Every row gives one point. Each copy is the shape, with its points in the same order, turned, moved and blurred by noise. Is it also mirrored, or only turned?
(in the rows, 128 means zero)

Shape (5 x 2):
[[149 116]
 [104  80]
 [173 192]
 [106 130]
 [206 140]]
Copy 1 (5 x 2):
[[122 115]
 [172 147]
 [ 39 142]
 [117 175]
 [ 70  89]]
Copy 1 is: mirrored
Copy 2 (5 x 2):
[[146 138]
 [ 93 163]
 [185  68]
 [103 116]
 [205 127]]
Copy 2 is: mirrored

Shape (9 x 4):
[[132 131 131 127]
 [105 123 112 106]
 [137 142 117 130]
 [103 131 101 140]
 [130 139 123 131]
 [124   7 128 132]
 [115 136  93 133]
 [ 94 139 120 129]
 [114 126 131 145]]
Copy 1 (9 x 4):
[[130 137 125 123]
 [133 102 115  93]
 [142 121 122 134]
 [139 103  95 127]
 [136 132 118 128]
 [182 166  59  24]
 [142 101 107 132]
 [113 100 108 114]
 [122 134  97 118]]
Copy 1 is: mirrored
Copy 2 (9 x 4):
[[124 123 118 124]
 [125 160 142 114]
 [132 130 106 118]
 [129 169 109 131]
 [123 132 104 124]
 [160 136 208 200]
 [141 162 111 122]
 [109 166 116 128]
 [114 144 113 146]]
Copy 2 is: mirrored
Copy 3 (9 x 4):
[[126 123 131 133]
 [118 147 124 156]
 [116 109 113 128]
 [121 112 126 170]
 [124 116 129 129]
 [205 185 204 149]
 [125 115 115 160]
 [ 96 120 130 161]
 [124 109 156 147]]
Copy 3 is: mirrored
Copy 4 (9 x 4):
[[122 124 124 123]
 [110  98 101 109]
 [124 133 110 131]
 [125  97  99 142]
 [122 126 116 130]
 [197  53 155  64]
 [128 107  90 138]
 [103  96 112 138]
 [125 107 129 139]]
Copy 4 is: only turned

Shape (11 x 6):
[[ 88 146 129 143  71 150]
 [186 118 139 197  95 145]
 [117 142  51 136  79 124]
 [135  98 158 144 100 115]
 [111 152  67  65 148  85]
 [146 188 127 123 149 171]
 [116 128  88 167 105  93]
 [ 67 101  88 200 116 212]
 [166 126  72 160 159 116]
 [132 132  55  90 127 149]
 [161 120 113 164 194  95]]
Copy 1 (11 x 6):
[[119  99 132  74 130 190]
 [129 122 213 147  99 178]
 [119  61 152  58  75 143]
 [135 100 163 139 154 147]
 [132  88  87  74  83  66]
 [138 161 102 113  67 158]
 [ 86  82 171  86 103 127]
 [ 51  63 125 124  78 238]
 [ 99  96 163 136  49 109]
 [142  64 105  99  53 127]
 [ 85 125 155 172  79  92]]
Copy 1 is: only turned
Copy 2 (11 x 6):
[[111 165 165 142 128  79]
 [150 144 139 191  94 168]
 [ 74 195 107 120 109 114]
 [124  98 142 153 108 118]
 [ 99 143  77  36 124 102]
 [180 177 150  87 139 140]
 [105 155  84 150 117 106]
 [ 91 189 156 187 216 130]
 [130 155  68 122 130 172]
 [ 84 173 118  69 136 148]
 [164 113  59 124 144 162]]
Copy 2 is: only turned
Copy 3 (11 x 6):
[[145 104 186  98  64 125]
 [191 113  87 138  73 142]
 [158  73 152  31  81 151]
 [121 112 116 123  84 103]
 [ 86 101 151  20 160 159]
 [161 135 174 115 144 182]
 [122  75 120  72  69 157]
 [182   7 191 140  79 140]
 [147  72  93  87 132 184]
 [155  77 155  46 156 142]
 [108  84  81 124 143 190]]
Copy 3 is: only turned
Copy 4 (11 x 6):
[[ 98 147 190 132 101 136]
 [ 97 215 139  89 157 171]
 [158 183 194 146  82 183]
 [ 90 154 114 122 114 165]
 [211 137 132 174  61 154]
 [179 156 157 104 146  99]
 [129 194 153 171 112 175]
 [107 129 233 149 190 190]
 [187 197 127 150 148 184]
 [204 137 172 126  95 183]
 [173 182  88 163 170 167]]
Copy 4 is: mirrored

Shape (12 x 9):
[[204  82  98  68 133 158  86 140  99]
 [108 183 115  85 140 143 157  82 110]
 [127 147 134 147 121  76 141  57 184]
 [187 126 114 129  87 147 156  58 189]
 [139 105  92  79  63  85  65 117 121]
 [123 124 168 138 164  97  72 127 157]
 [110 135  98 109 108 107 162 113 161]
 [179 141 107 108 151 168 118  65 208]
 [198 186 113 162 160 104  94 159 190]
 [ 87 134 153 140  93 129 139 135 122]
 [103 137  99 132 158 156 137  46 130]
 [ 89 154 163 152 163 174 122 141 130]]
Copy 1 (12 x 9):
[[128 128 138 158 188 168  43 186 192]
 [192 169 135 106 141 152 118 173  86]
 [219 125 133 115  72 156 135 104 137]
 [181 152 145 116 108 237 117 109 167]
 [158 107 203 191 149 134  75 124 151]
 [154  84 110 103 101  96  97 136 161]
 [204 148 156 133 136 158 155 142 138]
 [175 158 115  72 132 205  87  94 184]
 [162 193 112 111  74  99  94 135 222]
 [142 104 149 140  98 134 174 182 109]
 [169 146  87 112 144 177 132 114  85]
 [115 129  83  96 115 108 155 174 124]]
Copy 1 is: mirrored
Copy 2 (12 x 9):
[[ 88  95 106 109 231  88  74 100 137]
 [153 184 158 116 149  95 132  84  71]
 [132 123 198 127  66 122 122  98 122]
 [156 104 166  87 114 169  77  75 137]
 [135  61 178 103 176  50 106 139 135]
 [ 53 145 170 128 109  98 100 164 129]
 [159 114 135 119 105 101 124 113  88]
 [116 145 150  83 107 128  40  60 128]
 [112 146 154 183 111 122   7 151 125]
 [140 146 152 109 135 121 154 173 102]
 [135 186 142  97 114 100 138  69 140]
 [ 98 210 130  98 127 121 122 170 105]]
Copy 2 is: mirrored
Copy 3 (12 x 9):
[[133  98 159  83 163 102 149 213 134]
 [ 81 138 105 137 174 118 137 110  68]
 [129 125  78  70  93 140 138  49 104]
 [113 109  70  50 127 119 222 111 106]
 [131 110 131  99  50 110 118 185  93]
 [136 101 129  90 117 162  87  99 172]
 [106 101 106 123 103  95 160  90  95]
 [ 98  69  60  51 158 151 152 120 113]
 [ 91  98  53  49 136  79 103 113 211]
 [ 94 138 133 156  99 134 149  95 142]
 [136 127  70 139 167 155 155  98  75]
 [ 86 110 117 164 172 165 125  94 170]]
Copy 3 is: only turned
Copy 4 (12 x 9):
[[101  58 106 147 125 163 220 169 145]
 [ 51 131 130 109 111 125 125  91 196]
 [145 124  69 116 125 117  64  94 191]
 [150  94  71  72 129 187 122 105 213]
 [ 94  92  18 145  84 136 165 132 119]
 [133 129  97 140 140  83 106 181 145]
 [119 144  97 127  74 150 118  97 176]
 [122 102  89 107 149 183 113 162 236]
 [155 180  86 164 202 150 139 150 175]
 [115 153 116  83  90 110 124 116 122]
 [ 72  92 136 107 119 159  69 118 179]
 [ 96 165 168  91 131 115 108 166 141]]
Copy 4 is: only turned

Shape (18 x 12):
[[128  77 159 181 147 117  90 164  60 195 111 154]
 [130 165 152 199 181  66 144  88 106 113 100 112]
 [118 132  81 129 106 129 120 178 106 104 156 199]
 [ 85 129 168 120 173 130 183  73 152 150 139 118]
 [ 95  71  73 116 136  97 143 136 142 150  95 166]
 [117 156  81 112 158 109 101  82 100  81  91 147]
 [172  96  84 154 113  84 191 119 165 136 100 113]
 [165 185 158  98 166  66 143  91  82 128 128 195]
 [164  88 127 125 114 179  88 182  83  94 167 195]
 [ 99 139 116 194  93 182 190 120 164  94 121 222]
 [ 58 183  93 154 104 117 124 131 148 181  62 128]
 [151  98  96 199 129 147 160 184 169  94  57 132]
 [121  84  90 126  90  87 135 137 170 130 141 168]
 [154 103  95 104 110  92 170  96 100 108  66 141]
 [ 57 136 177 179 108 153 169 133 112 108 112 175]
 [151 137 149 153 100 141 159  90 107 108  85 188]
 [ 87  98  83 130 153 150 150 138  90 131 169 129]
 [167  87 141 202 173  93 118  83 169 100 101 189]]
Copy 1 (18 x 12):
[[110  71 131 192 195 107 126 168  85 144  50 105]
 [120  79 185  57 167 110 196 129 131 128  64  93]
 [107 161 144 183  91 156 146 137 108 112  82 164]
 [127  84 158  76 142 112 126 122 103  79 171  76]
 [130  69 138 172  87 135 150 104  77 151 131 129]
 [102 109 202 106 108 179 130  85 130 163  85 120]
 [174  71 126 111 111 108 196 113 130 146 140 175]
 [ 51 116 200 135 160 147 190 130 184 124 123  95]
 [103 151 112 192 126 178  89 197 139 122  72 164]
 [186 134 125 143 103 208 177 120 106  31 101 121]
 [151 134 138 138 152 124 177  28  61 134  92  89]
 [169  83  69 101 120 176 190 126  77 141  72 172]
 [160 120 129 174  68 123 161 137 113 145 136 133]
 [135  72 181 130 140 171 169 110 129 168 144 168]
 [154 140 157 127 159 175 161 155  55  68  97  90]
 [155 107 161 141 169 199 172 130 145 105 112 121]
 [109 103 161 131 112 113  88 130  81  94 100 165]
 [154  41 129 116  93 161 184 168 164 129  64  75]]
Copy 1 is: only turned
Copy 2 (18 x 12):
[[ 77  96  84 139  77 153 202  93 182 209 137 113]
 [ 72 199 130 133  88  94 181 141 128 153 113  51]
 [161  95 144 134  98 130 184 168 168 113 174 159]
 [ 73 144 158 179 110 125  92  98  95 135 137  63]
 [158 125 150 163 153  89 175 105 134 179 180 125]
 [139 179 144 112 111  70 134 146 125 154 110 152]
 [149 155  91 181 151  91 199  89 108 116 165  69]
 [157 113 131 163  96  99 152 205 117 167  50  69]
 [175  58 112 119  79 146 169 118 223 111 117 164]
 [160 151 177 200  48 149 177 108 127  73 171 153]
 [ 91 159 141 125 129 152 191 154  56 171 206 135]
 [147 151 120 108 102 101 249  49 129  97 183 105]
 [168 130 136 169 172 132 166 109 159 144 174 108]
 [185 172  89 151 106  70 153 118 121 166 142  85]
 [123 147 179 153  23 164 146 116 140 129 174 101]
 [166 158 117 168  50 136 161 119 117 126 122 117]
 [ 84  93 118 150 115  86 120 127 169 127 172 130]
 [132 204 153 177 115 113 228  70 169 143  75 112]]
Copy 2 is: only turned
